Each row is a point. The last column is the point's height on a tilted bowl or saddle (a function of degree 2), plus a little noise. Count its main directions that bend up, bend down and stay straight.

Points (18 x 4):
[[-0.33 -0.37 -0.23 -0.08]
 [-0.16  0.37  0.14 -0.20]
 [-0.11 -0.05 -0.09 -0.04]
 [ 0.04 -0.12  0.09 -0.11]
 [ 0.06  0.88  0.34 -0.70]
 [ 0.44 -0.40 -0.19 -0.21]
 [-0.42  0.54  0.33 -0.37]
 [ 0.35 -0.49 -0.29 -0.20]
 [ 0.64 -0.52  0.23 -0.47]
 [-0.37 -0.24  0.09 -0.11]
 [ 0.70  0.05  0.49 -0.66]
 [ 0.41  0.12  0.29 -0.36]
 [ 0.51 -0.23  0.63 -0.62]
 [ 0.63 -0.21 -0.16 -0.30]
 [ 0.05 -0.05  0.28 -0.20]
 [-0.09  0.67 -0.05 -0.32]
 [-0.08  0.25  0.34 -0.26]
 [-0.26 -0.09 -0.25 -0.02]]
Directions: 0 up, 3 down, 0 straight

Points:
[[-0.02  0.05  0.21 -0.04]
 [ 0.01  0.61 -0.10 -0.36]
 [ 0.43  0.14 -0.63 -0.43]
 [-0.16  0.45  0.06 -0.25]
 [ 0.21  0.26  0.02 -0.09]
 [ 0.12 -0.04 -0.37 -0.15]
 [-0.38 -0.27  0.21 -0.23]
 [-0.56 -0.85  0.12 -0.75]
 [-0.68  0.40 -0.20 -0.64]
 [-0.25  0.07 -0.11 -0.14]
 [ 0.14 -0.17  0.32 -0.06]
 [ 0.68  0.31  0.00 -0.31]
 [ 0.33  0.41 -0.71 -0.60]
 [ 0.52 -0.26  0.11 -0.16]
 [ 0.63  0.19  0.33 -0.21]
 [-0.19  0.23 -0.10 -0.16]]
Directions: 0 up, 3 down, 0 straight

Points, 22 rows:
[[ 0.22 -0.14 -0.63 -0.04 -0.11]
 [-0.23 -0.24  0.01 -0.34 -0.21]
 [ 0.30 -0.29  0.45  0.73 -0.06]
 [-0.44 -0.22  0.31  0.53 -0.32]
 [-0.56  0.14  0.61  0.04 -0.63]
 [ 0.08  0.02 -0.03 -0.18 -0.13]
 [ 0.16  0.09  0.34 -0.11 -0.20]
 [ 0.36 -0.47 -0.14  0.06 -0.10]
 [-0.71 -0.05  0.26 -0.03 -0.57]
 [ 0.08  0.48 -0.24 -0.73 -0.27]
 [ 0.08  0.90  0.02  0.14 -0.44]
 [ 0.18  0.47  0.28  0.52 -0.32]
 [ 0.27  0.30 -0.32 -0.31 -0.25]
 [-0.54 -0.40  0.56  0.46 -0.52]
 [-0.03  0.22  0.35 -0.82 -0.50]
 [ 0.30  0.19 -0.02  0.14 -0.18]
 [ 0.10  0.05  0.42 -0.03 -0.19]
 [ 0.54 -0.16 -0.04  0.12 -0.23]
 [-0.15 -0.38 -0.06  0.15 -0.03]
 [-0.17 -0.03 -0.11 -0.27 -0.13]
 [-1.10  0.01 -0.07 -0.14 -0.82]
 [ 0.52  0.19  0.25  0.20 -0.26]]
Directions: 0 up, 2 down, 2 straight

Points:
[[ 0.17  0.33  0.20 -0.46  0.13]
 [ 0.87 -0.42  0.29 -0.49 -0.71]
 [ 0.11 -0.55  0.06  0.37 -0.12]
 [-0.83 -0.37 -0.17  0.04 -0.46]
 [-0.13 -0.33 -0.09 -0.06  0.19]
 [-0.55 -0.31  0.38 -0.51 -0.19]
 [ 0.36 -0.38  0.21 -0.33  0.04]
 [ 0.09  0.95 -0.07 -0.41  0.15]
 [-0.09 -0.37  0.15  0.38 -0.12]
 [ 0.70 -0.25  0.22  0.01 -0.46]
 [ 0.46  0.04 -0.33  0.43 -0.61]
 [ 0.33  0.23  0.56 -0.12 -0.38]
 [ 0.17 -0.57  0.16 -0.17  0.14]
 [-0.70 -0.31 -0.44  0.27 -0.59]
 [-0.10  0.00 -0.80 -0.35 -0.30]
 [-0.50 -0.13 -0.05 -0.05 -0.06]
 [ 0.31 -0.63 -0.41  0.65 -0.80]
 [-0.45 -0.46  0.11  0.03  0.03]
 [-0.08 -0.46 -0.34  0.16 -0.05]
 [ 0.49 -0.01  0.13 -0.21 -0.07]
 [ 0.15 -0.22 -0.27  0.04  0.02]
 [ 0.09 -0.34  0.16  0.00  0.14]
 [ 0.38  0.16  0.15  0.04 -0.13]
 [-0.04  0.05  0.28  0.62 -0.69]
 [ 0.10 -0.13  0.11 -0.34  0.20]
 [ 0.41  0.01 -0.22  0.11 -0.17]]
Directions: 0 up, 3 down, 1 straight

Points, 40 rows:
[[-0.18 -0.20 -0.16  0.00  0.46 -0.53 -0.61]
 [-0.35 -0.28 -0.10 -0.45 -0.40  0.21 -0.09]
 [ 0.04 -0.60  0.23 -0.20 -0.52  0.29  0.24]
 [-0.42 -0.29  0.00 -0.38 -0.11  0.28 -0.18]
 [ 0.59  0.45 -0.19  0.09 -0.69 -0.41 -0.65]
 [-0.40  0.18 -0.41 -0.28 -0.90 -0.03 -0.20]
 [ 0.14 -0.37 -0.34 -0.17  0.43 -0.51 -0.26]
 [ 0.40  0.02 -0.10 -0.61  0.48  0.05  0.10]
 [-0.30  0.20  0.31  0.24  0.77  0.52  0.00]
 [ 0.59  0.08  0.37  0.15 -0.15  0.61  0.07]
 [ 0.47  0.18  0.63 -0.11  0.19  0.51  0.18]
 [-0.38  0.47  0.46  0.45  0.33 -0.33  0.10]
 [ 0.01  0.18  0.20  0.41 -0.54  0.29 -0.04]
 [-0.10 -0.05  0.07 -0.07 -0.52 -0.43  0.15]
 [-0.19  0.60  0.04  0.28  0.18 -0.28 -0.20]
 [-0.17  0.45  0.77  0.12  0.17  0.07  0.29]
 [ 0.43  0.23 -0.29 -0.35 -0.49  0.18 -0.27]
 [ 0.21 -0.70  0.46  0.12  0.01 -0.39 -0.13]
 [ 0.17 -0.21 -0.58 -0.53  0.02  0.39  0.00]
 [-0.56 -0.29 -0.06  0.17 -0.43  0.07  0.54]
 [-0.12 -0.09  0.20  0.15  0.10  0.09  0.03]
 [ 0.11  0.35  0.33 -0.14 -0.71 -0.01 -0.38]
 [-0.22  0.06 -0.52  0.23  0.25  0.31 -0.05]
 [ 0.61  0.04  0.25 -0.01 -0.11  0.96  0.09]
 [ 0.01  0.22  0.13  0.03  0.02  0.55 -0.03]
 [-0.61 -0.09 -0.71  0.28 -0.55  0.28  0.74]
 [ 0.31  0.67  0.53 -0.14 -0.08 -0.10 -0.12]
 [ 0.35 -0.14  0.45  0.01  0.56 -0.19 -0.20]
 [ 0.01 -0.05 -0.19 -0.49 -0.08  0.33 -0.18]
 [ 0.07  0.65  0.13  0.26  0.29 -0.54 -0.53]
 [ 0.19 -0.61  0.15  0.46 -0.16  0.28  0.41]
 [ 0.14 -0.07 -0.49  0.10  0.08  0.57  0.18]
 [ 0.24  0.25 -0.45 -0.30 -0.40 -0.11 -0.31]
 [ 0.16  0.14 -0.02 -0.03 -0.09  0.52 -0.01]
 [-0.47 -0.26 -0.18 -0.15 -0.04  0.13  0.02]
 [ 0.49  0.98 -0.26  0.22 -0.17 -0.07 -1.30]
 [ 0.51 -0.17 -0.01  0.51  0.21  0.51  0.35]
 [-0.23  0.33 -0.01 -0.63  0.26  0.38 -0.39]
 [-0.12 -0.29  0.26 -0.01  0.34  0.31 -0.19]
 [ 0.01 -0.70  0.59 -0.12 -0.01 -0.03 -0.31]]
Directions: 2 up, 3 down, 1 straight

Points (38 x 7):
[[-0.43  0.16  0.25  0.12 -0.09  0.52  0.00]
 [ 0.15 -0.56  0.24  0.02  0.14  0.09 -0.33]
 [ 0.09 -0.50 -0.61  0.12  0.09  1.21  0.79]
 [ 0.11  0.30  0.07 -0.04  0.10  0.20  0.18]
 [ 0.05 -0.01 -0.44 -0.55  0.32 -0.12  0.31]
 [-0.06  0.02  0.68 -0.02 -0.09 -0.46 -0.58]
 [ 0.32 -0.13 -0.02  0.05 -0.45  0.14  0.36]
 [-0.32 -0.55 -0.26  0.02  0.03 -0.02 -0.18]
 [ 0.63  0.71  0.30  0.17 -0.33 -0.55 -0.19]
 [ 0.20  0.18  0.42 -0.05 -0.59  0.74  0.63]
 [ 0.28 -0.29 -0.32  0.05  0.19 -0.29 -0.03]
 [ 0.59  0.48 -0.85  0.02 -0.37  0.05 -0.25]
 [ 0.12  0.02  0.13 -0.66  0.19 -0.39  0.26]
 [-0.77 -0.22  0.32  0.53 -0.21 -0.30 -0.18]
 [-0.19  0.33 -0.46 -0.65 -0.23  0.50  0.25]
 [-0.28 -0.17 -0.42  0.24  0.00  0.39  0.20]
 [-0.33 -0.64 -0.17  0.24  0.24 -0.03 -0.40]
 [ 0.06 -0.35  0.10 -0.16  0.27  0.27 -0.09]
 [-0.19  0.53 -0.06 -0.19 -0.03  0.19 -0.03]
 [-0.31  0.00  0.64 -0.40 -0.39 -0.25 -0.53]
 [-0.18 -0.21 -0.20  0.02 -0.30  0.62  0.40]
 [ 0.11  0.32  0.08  0.21 -0.05  0.13  0.09]
 [-0.16  0.03 -0.54  0.13  0.24  0.64  0.41]
 [ 0.97 -0.11  0.50 -0.38 -0.04 -0.13  0.52]
 [ 0.34  0.25 -0.18 -0.42  0.11 -0.01  0.38]
 [-1.16 -0.34 -0.12  0.05  0.23 -0.29 -0.30]
 [-0.09 -0.62 -0.33 -0.20 -0.78 -0.01  0.77]
 [-0.29  0.59 -0.59  0.46  0.01 -0.34  0.23]
 [ 0.06  0.15 -0.25  0.75 -0.11  0.10  0.40]
 [ 0.26 -0.12  0.13  0.48 -0.04 -0.31  0.05]
 [ 0.05 -0.43 -0.41  0.03  0.59  0.14 -0.22]
 [-0.39 -0.01  0.56 -0.27 -0.14  0.24 -0.47]
 [-0.13 -0.47 -0.24  0.03  0.04  0.24 -0.05]
 [-0.08 -0.14  0.09  0.28  0.20  0.40  0.15]
 [-0.24  0.22  0.14 -0.03 -0.27 -0.63 -0.09]
 [ 0.95  0.33 -0.14 -0.01 -0.13 -0.75  0.37]
 [ 0.27  0.04  0.52 -0.11  0.18 -0.11 -0.16]
 [-0.02 -0.30  0.50  0.11 -0.05 -0.20 -0.42]]
Directions: 3 up, 2 down, 1 straight

Points:
[[-0.11  0.06 -0.32  0.06 -0.15  0.60  0.04 -0.69  0.02]
 [ 0.31 -0.15 -0.02 -0.30  0.46 -0.28 -0.23  0.52 -0.20]
 [-0.27 -0.07  0.06  0.30 -0.64  0.33  0.17  0.11 -0.22]
 [ 0.62 -0.09 -0.04  0.32  0.59  0.57  0.22 -0.32 -0.05]
 [ 0.08  0.21 -0.08 -0.19  0.41 -0.32  0.51  0.04 -0.11]
 [-0.41  0.06 -0.40 -0.35  0.15 -0.16 -0.72 -0.86 -0.60]
 [-0.28  0.06 -0.82 -0.25 -0.13 -0.27  0.28  0.18 -0.34]
 [-0.16  0.00  0.10 -0.13 -0.72  0.50 -0.11 -0.59 -0.27]
 [ 0.13  0.08  0.27  0.19 -0.70 -0.39 -0.13  0.42 -0.75]
 [ 0.68 -0.56 -0.01  0.19  0.25 -0.02  0.30 -0.01  0.01]
 [ 0.13  0.38 -0.41  0.19 -0.61 -0.32  0.78  0.02 -0.38]
 [ 0.18  0.09  0.34  0.07  0.59 -0.17  0.01  0.12 -0.21]
 [ 0.31 -0.60  0.16  0.14 -0.17  0.30  0.14 -0.12 -0.09]
 [ 0.24 -0.44  0.56  0.09 -0.34 -0.02 -0.38  0.34 -0.43]
 [-0.14 -0.06  0.41  0.28  0.14 -0.10 -0.07  0.06 -0.12]
 [ 0.99 -0.18 -0.44  0.32 -0.39  0.14  0.07 -0.98 -0.70]
 [ 0.02 -0.12 -0.51  0.43  0.61  0.03 -0.65 -0.17 -0.33]
 [-0.54 -0.05  0.36 -0.28 -0.72  0.50  0.02  0.24 -0.43]
 [ 0.41  0.60 -0.24  0.07 -0.53  0.06 -0.14 -0.80 -0.50]
 [-0.31 -0.86  0.47 -0.45  0.00  0.15  0.08 -0.22 -0.38]
 [ 0.18 -0.31 -0.01  0.21 -0.23  0.07  0.21 -0.10 -0.05]
 [ 0.08 -0.27 -0.10 -0.25 -0.44 -0.20  0.39  0.48 -0.38]
 [ 0.28 -0.01  0.36  0.12  0.28  0.07 -0.27 -0.13 -0.13]
 [-0.01  0.34  0.30  0.57  0.67 -0.26 -0.42 -0.25 -0.39]
 [-0.15 -0.07 -0.11 -0.17  0.23  0.09  0.70 -0.54 -0.07]
 [ 0.17 -0.05  0.59  0.04 -0.47 -0.06 -0.01 -0.25 -0.42]
 [ 0.34  0.21  0.09 -0.02 -0.08  0.38 -0.27  0.52 -0.28]
 [ 0.15 -0.36 -0.26 -0.18 -0.28 -0.54  0.86  0.61 -0.58]
 [-0.46 -0.05  0.05  0.12  0.12  0.32 -0.26  0.49 -0.19]
 [-0.13 -0.08  0.01  0.13  0.05  0.18  0.26  0.14  0.03]
 [ 0.64  0.53 -0.51 -0.14  0.49  0.11  0.05 -0.14 -0.16]
 [-0.28  0.10 -0.08  0.09 -0.12 -0.15  0.70 -0.42 -0.09]
 [ 0.48 -1.35 -0.08  0.77  0.68  0.34 -0.08 -0.46 -0.20]
 [-0.17  0.53 -0.44 -0.09 -0.67 -0.45  0.02  0.36 -0.67]
 [-0.25 -0.42  0.14  0.13 -0.34 -0.32 -0.08  0.50 -0.41]
 [-0.19 -0.25  0.12  0.15 -0.31 -0.29 -0.20  0.47 -0.37]
 [-0.27  0.32 -0.35  0.06 -0.23 -0.29 -0.11  0.01 -0.23]
 [-0.57 -0.29 -0.52  0.36 -0.66  0.04  0.16 -0.09 -0.41]
 [ 0.13 -0.64  0.11 -0.07  0.19 -0.44 -0.21  0.26 -0.12]
 [-0.02  0.41 -0.62 -0.39 -0.15 -0.10 -0.17 -0.66 -0.42]
 [ 0.99  0.30 -0.36  0.34  0.34  0.23  0.02 -0.43 -0.25]
 [-0.33  0.34 -0.13  0.00  0.13 -0.08  0.07  0.08 -0.07]
 [ 0.32  0.12  0.70 -0.46 -0.05  1.01 -0.22  0.21 -0.70]
 [ 0.08 -0.13  0.30  0.68  0.28  0.68 -0.58  0.59 -0.54]
 [-0.41 -0.33  0.18 -0.20  0.19  0.14  0.42  0.23 -0.21]
 [-0.13  0.57  0.58 -0.04 -0.23 -0.41  0.65  0.01 -0.59]
 [ 0.37 -0.12 -0.35  0.26 -0.09  0.05  0.18  0.87 -0.30]
 [-0.82  0.30  0.07 -0.11  0.33  0.46  0.04  0.16 -0.22]
 [ 0.50 -0.73  0.38 -0.48 -0.03 -0.53 -0.23 -0.42 -0.51]
 [ 0.35 -0.03  0.59 -0.20  0.04  0.50 -0.46  0.02 -0.40]
 [ 0.37  0.19  0.19  0.24 -0.02  0.34  0.06 -0.22 -0.07]
 [ 0.15 -0.34 -0.14 -0.16 -0.15  0.46 -0.34  0.12 -0.09]
 [ 0.04 -0.28 -0.03 -0.39  0.14  0.21  0.19 -0.29 -0.06]
 [-0.40 -0.62  0.07 -0.53 -0.26  0.87 -0.20  0.52 -0.47]
 [-0.04 -0.81 -0.23  0.36 -0.33  0.24 -0.29 -0.70 -0.27]
 [ 0.28 -0.09  0.43  0.07  0.40 -0.22  0.36  0.28 -0.25]
 [-0.36  0.13 -0.08  0.28 -0.31  0.17  0.15 -0.46  0.03]
 [-0.48 -0.43  0.02 -0.06  0.46  0.38 -0.11  0.11 -0.10]
 [ 0.11 -0.13  0.39  0.00 -0.07 -0.10 -0.09 -0.01 -0.15]
 [ 0.06  0.21  0.40  0.20  0.08 -0.08  0.03 -0.20 -0.13]
 [-0.16 -0.49 -0.06 -0.19 -0.35  0.14 -0.01 -0.12 -0.15]
 [ 0.01 -0.51 -0.34  0.62  0.09  0.19  0.61  0.26 -0.12]
 [-0.01  0.02 -0.40  0.13  0.65  0.25  0.22  0.11 -0.01]
 [ 0.08 -0.09 -0.41  0.37  0.06  0.26  0.01 -0.03  0.05]
 [ 0.15 -0.18  0.64  0.09 -0.96 -0.49 -0.27  0.15 -1.09]
 [-0.35 -0.33  0.22  0.55 -0.04  0.03 -0.06  0.06 -0.09]
 [ 0.17 -0.29 -0.76  0.24  0.13  0.04  0.33  0.19 -0.01]]
Directions: 0 up, 6 down, 2 straight

Points (71 x 9):
[[-0.57 -0.13 -0.29  0.00  0.63  0.01  0.05  0.09 -0.12]
 [ 0.66  0.03  0.18  0.44  0.14 -0.34 -0.04  0.28 -0.13]
 [ 0.00  0.01  0.29  0.59 -0.40  0.24 -0.04 -0.61 -0.32]
 [-0.23  0.06  0.35  0.68 -0.39 -0.42 -0.21  0.49 -0.15]
 [ 0.19 -0.19  0.11 -0.06 -0.55  0.09  0.51 -0.01 -0.39]
 [ 0.63  0.42 -0.01  0.22  0.05  0.17  0.23 -0.13 -0.34]
 [ 0.07 -0.26  0.30  0.29 -0.46 -0.29  0.60  0.19 -0.37]
 [ 0.33 -0.52  0.70  0.05 -0.14 -0.93  0.09  0.38 -0.21]
 [-0.33 -0.07  0.48  0.37 -0.20 -0.46 -0.14  0.02 -0.26]
 [-0.11 -0.08  0.56 -0.08  0.37  0.12 -0.29 -0.65  0.05]
 [ 0.25  0.21 -0.20  0.24 -0.32  0.24 -0.15 -0.37 -0.21]
 [ 0.25 -0.09  0.35  0.00 -0.41  0.06  0.14 -0.29 -0.21]
 [ 0.20  0.16 -0.24  0.22  0.36  0.42  0.23 -0.19 -0.09]
 [-0.05 -0.13 -1.38 -0.51 -0.46 -0.01 -0.46 -0.50 -0.90]
 [-0.47 -0.30 -0.07  0.01 -0.44  0.21  0.36 -0.01 -0.34]
 [-0.18 -0.66  0.14  0.34 -0.28  0.74 -0.12 -0.31 -0.21]
 [ 0.52  0.36 -0.05  0.66  0.08 -0.10 -0.23  0.40 -0.07]
 [ 0.03  0.42  0.36  0.51 -0.68  0.31 -0.07  0.30 -0.39]
 [-0.11  0.17  0.13  0.16 -0.13  0.27  0.22 -0.40 -0.26]
 [ 0.19  0.01 -0.20  0.21 -0.45  0.12 -0.16 -0.01 -0.19]
 [ 0.24  0.33 -0.30  0.06 -0.29  0.41 -0.28 -0.04 -0.19]
 [-0.23  0.07 -0.06  1.02 -0.29  0.27 -0.47  0.29 -0.02]
 [-0.03  0.18  0.20 -0.33 -0.53  0.03 -0.07  0.50 -0.34]
 [ 1.15  0.35 -0.05  0.73 -0.10  0.26 -0.11  0.30 -0.42]
 [-0.27  0.08  0.33  0.23  0.40 -0.32 -0.24 -0.04 -0.14]
 [ 0.34  0.27  0.11  0.26 -0.36  0.76  0.33  0.28 -0.52]
 [-0.87 -0.24  0.46 -0.35  0.22  0.20  0.07  0.17 -0.35]
 [ 0.22 -0.50 -0.41  0.31  0.08 -0.42 -0.02  0.21 -0.02]
 [-0.55 -0.09 -0.32  0.19 -0.42  0.09 -0.31 -1.09 -0.65]
 [ 0.32 -0.15 -0.44 -0.22 -0.44  0.38 -0.87 -0.18 -0.23]
 [ 0.21 -0.46 -0.24  0.15  0.52  0.04 -0.19  0.03  0.15]
 [ 0.04  0.06  0.06  0.27 -0.63 -0.18  0.58  0.02 -0.68]
 [-0.08  0.44 -0.02  0.09  0.36  0.29  0.54 -0.96 -0.37]
 [ 0.60 -0.41  0.18 -0.15  0.07  0.60 -0.09  0.24 -0.01]
 [-0.12  0.28 -0.06 -0.08  0.18  0.36  0.23 -0.04 -0.18]
 [ 0.35  0.96 -0.17 -0.14 -0.20 -0.33  0.40  0.34 -1.06]
 [-0.21 -0.27 -0.20  0.15  0.07 -0.12  0.74  0.11 -0.33]
 [ 0.19 -0.64  0.21  0.27  0.37 -0.66 -0.52  0.26  0.00]
 [-0.43 -0.21 -0.01  0.03  0.23 -0.21  0.32  0.37 -0.15]
 [-0.94  0.00 -0.26  0.04  0.11  0.87  0.08  0.30 -0.53]
 [ 0.11 -0.36  0.31  0.38 -0.23 -0.40 -0.97 -0.11  0.01]
 [-0.31 -0.08 -0.14  0.05 -0.33 -0.22  0.18  0.31 -0.29]
 [-0.48 -0.08 -0.34  0.11 -0.14 -0.12 -0.76  0.28 -0.24]
 [ 0.69 -0.07  0.13  0.35  0.21 -0.30  0.44 -0.67 -0.64]
 [ 0.26 -0.13 -0.27  0.08 -0.89  0.46 -0.26  0.38 -0.38]
 [-0.13  0.36  0.43  0.25 -0.10 -0.40  0.03 -0.12 -0.36]
 [ 0.07  0.76 -0.15 -0.03 -0.03  0.15  0.10  0.26 -0.47]
 [-0.22 -0.58  0.23 -0.18 -0.24  0.06 -0.19  0.15  0.03]
 [-0.43  0.30 -0.01 -0.15  0.42 -0.37 -0.40 -0.09 -0.28]
 [-0.22  0.22  0.11 -0.03  0.28 -0.59  0.36 -0.10 -0.55]
 [-0.50  0.14  0.25 -0.39  0.39 -0.60 -0.25 -0.34 -0.43]
 [ 0.01 -0.68  0.01  0.31 -0.43 -0.31 -0.02  0.50  0.18]
 [ 0.04 -0.03  0.13 -0.34  0.26  0.04 -0.18 -0.16  0.03]
 [-0.49 -0.15  0.18  0.39 -0.16 -0.40 -0.26 -0.77 -0.53]
 [-0.04 -0.15  0.38  0.12 -0.02  0.19 -0.14 -0.84 -0.10]
 [-0.33  0.11 -0.38 -0.49  0.14 -0.22  0.35  0.12 -0.42]
 [-0.01 -0.26  0.37  0.68 -0.21 -0.03  0.02  0.74  0.17]
 [-0.92 -0.22 -0.62 -0.04  0.21  0.09 -0.01  0.41 -0.32]
 [-0.19  0.56  0.33  0.04 -0.62  0.22  0.03  0.00 -0.52]
 [ 0.14 -0.28 -0.64 -0.44 -0.14  0.20 -0.32  0.66 -0.15]
 [ 0.11 -0.11  0.17 -0.38 -0.35 -0.40 -0.09 -0.01 -0.26]
 [-0.52 -0.14  0.27 -0.38  0.32 -0.27  0.29  0.02 -0.32]
 [-0.15 -0.31 -0.25  0.04  0.15  0.01 -0.29  0.39  0.10]
 [-0.14 -0.18  0.79 -0.28  0.38 -0.99  0.12  0.25 -0.58]
 [-0.06  0.13  0.09 -0.45  0.01  0.05  0.26 -0.36 -0.19]
 [ 0.32 -0.57 -0.10  0.85 -0.13 -0.14  0.39 -0.42 -0.57]
 [-0.01  0.08 -0.52  0.07 -0.10  0.07  0.02  0.55 -0.17]
 [ 0.34 -0.59 -0.29  0.15 -0.01 -0.43 -0.23 -0.18 -0.17]
 [-0.17  0.06 -0.35  0.04 -0.08 -0.21 -0.33 -0.48 -0.24]
 [-0.30 -0.27  0.64 -0.19  0.39  0.02  0.23  0.63 -0.10]
 [ 0.38  0.47 -0.24  0.56  0.15  0.45 -0.13 -0.36 -0.08]]
Directions: 1 up, 5 down, 2 straight
